Each row of a before or after table is a point. The points were changed in one or more steps. Then noise was added and the rows were shuffled. The steps act on how far a point lies along the listed directions, d1 being the first. Name the steps. A step turns or swaps two directions, mirrors them in a line or flattens them onto one, adds a multiple of one to another, or multiplies one. Angles are multiples of 10 degrees, from the lower direction toward the higher: turns from -170 to 170, lines from 10 to 170 but not 90. Use the fewest steps. Two steps may share a direction if one is a turn and the other turns, adds or multiplies; they go together, in the order done. Otherwise the lowest direction goes first.
In the rows, zero is written as 128.

Directions:
(1): [ 91 146 181]
(2): [106 182  94]
Before (13 x 3):
[[169 101 100]
 [122 158 111]
 [167 158  49]
 [189  51 144]
 [ 93 167 142]
 [133  97 136]
 [139  79 182]
 [151 111 142]
 [119  92 169]
 [139  86 141]
 [144  90 212]
 [169  55 135]
 [174 117  79]]
After (13 x 3):
[[ 92 163 136]
 [140  92 214]
 [131 129  78]
 [195  75  89]
 [120 142 151]
 [161  87 144]
 [147 111  95]
 [177  73  80]
 [161 124  63]
 [158  83 171]
 [137 106 104]
 [153 122 115]
 [170 154  47]]
Steps: swap d1 and d2

Directions:
(1): [ 52  96  98 128 125 165]
(2): [142 128 150  80 188 178]
(3): [125 145  91 179 196 113]
(4): [ 96  91 170 112 158  67]
Before:
[[ 92 118 154  83  88 132]
 [104  83 179  82 149 109]
 [146  77 201  72 127  95]
 [ 68 118  83 188 130  99]
 [137  97 178  81 158 100]
 [132 114 226  85  76  57]
 [ 54 113  88 160  83 167]
 [126 113 127 113 135 153]
 [162 146 146 167 175 132]]
After, 9 rows:
[[127 115 102 156 124 123]
 [150 127 173 121  72 138]
 [207 200 144 135 212 149]
 [168 155  87 142 151 190]
 [ 59  84 145  75 147 163]
 [ 34  92 122 135 173 130]
 [211 164 100 156 169 167]
 [189 165  99 130 133 175]
 [123 164  97 156 187 129]]
Steps: mirror d1 and d3 in the line at 10 degrees; turn d2 and d4 by -130 degrees

Directions:
(1): [100  67  86 110  61 176 121 126 144]
(2): [ 97 204 121  91  75 101 143 123 169]
(3): [ 56 101 174 155 107  83 126  91  95]
(4): [ 88 113 161 137 175 161 163 125 207]
(5): [ 81 164  71 128 169 168 137  85  88]
(6): [125 169 154 206  91 182 118 155 119]
Before, 8 rows:
[[138 204  61 136 154 136 110 133  82]
 [152  51 152 120 182 117 137 132 158]
 [ 47  25 200 193  96 174 133 148 173]
 [ 83 161 126 143 154 123 131  84 106]
 [ 82 129 113 106 119 117  80 119  93]
 [155 128 121  96 138 100 154 141 168]
 [ 69 114 225 209  98  92 122 133 134]
 [190  50 154 129 126 124 112 148 126]]
After, 8 rows:
[[ 66 146 116 139 124 138 131  83 115]
 [ 87  48 149 161  75 220 133 176 213]
 [ 95 123 100 102 110 137  80 126 102]
 [155  49 165 148 183 134 128 138 145]
 [200  61 163 144 135 132 110 155 121]
 [153 111 136 107 163  83 152 134 150]
 [ 56  77 177 170  43 122 121 134 163]
 [112 221  88 150 145 113 111 120  72]]
Steps: turn d1 and d3 by -50 degrees; add 0.3 times d5 to d6; turn d2 and d6 by -30 degrees

Directions:
(1): [118 190  99 143 167 133 135 127  26 111 150 109]
(2): [111 170  77 187 117 100 115 165 189  78 165 124]
(3): [161 151  79 136  79 193 164 146 120 148 114 200]
(4): [118 192 177 114  95 147 196  75 159 117 153  99]
(5): [144 117 112 140  64  42 127  78  96 155 160 154]
(6): [147 111  97  44 164 126 141 127 142 101 207 157]
Before, 13 rows:
[[126 120 135 119 143 166 139 118 117 146  89 138]
 [132 109 149 138  77 148 152  92 145 141 111 144]
 [151  74 167  86 154 128 108 118 109 167  70 115]
 [110 106 174 118 137 101 124 107 178 132 133  92]
 [129 196  88 168  89 128 152 123  71 112 118 139]
 [120 159 104 159 155 170 105 169  79 120 112 152]
 [127  93 104 103 166 149 126 172 148 120 126 141]
 [139 132  95 163 123 140 105 157 130 137  94 192]
 [126 147 110 132 139  83 115 108  80 120 172  96]
 [143 156 125 158  76  98 158 107 161 129 147 133]
 [142 129  91 113 123 149 142 151 161 128 124 175]
 [125 148  85  94 121  61 135 124 131 103 217 147]
 [147 110 157 108 100 123 165  85 149 155 140 159]]
After:
[[129 125 131 141  95 110 141  88 124 155 106 146]
 [115 165 182 133 121 198 162 123 116 130  48  96]
 [160 117  98 147  95  61 106 107  71 162 110 147]
 [147  91  82  88 117 116 147 145 163 126 167 179]
 [137 113 167 132  95 184 129 132 144 164  73 169]
 [116 184 142 161 152 139 147 135 137 101 130  81]
 [140 156  96  97 118 138 166 127 169 112 160 168]
 [125 168 122 131 145  95 157  95 103 110 188 125]
 [108 114 117 154 150  65  92 133 134 120 150 103]
 [125 134  90   7 228 160 140 168 135  72 223 140]
 [131 104 132  86 190 163 110 144  97 129 128 103]
 [135 171 120 170  99 169 142 138 143 139  85 181]
 [107 164 135 182  94 117 143  92 107 113 131 104]]
Steps: turn d1 and d2 by -60 degrees; turn d1 and d5 by -110 degrees; turn d3 and d4 by 50 degrees; multiply d6 by 2
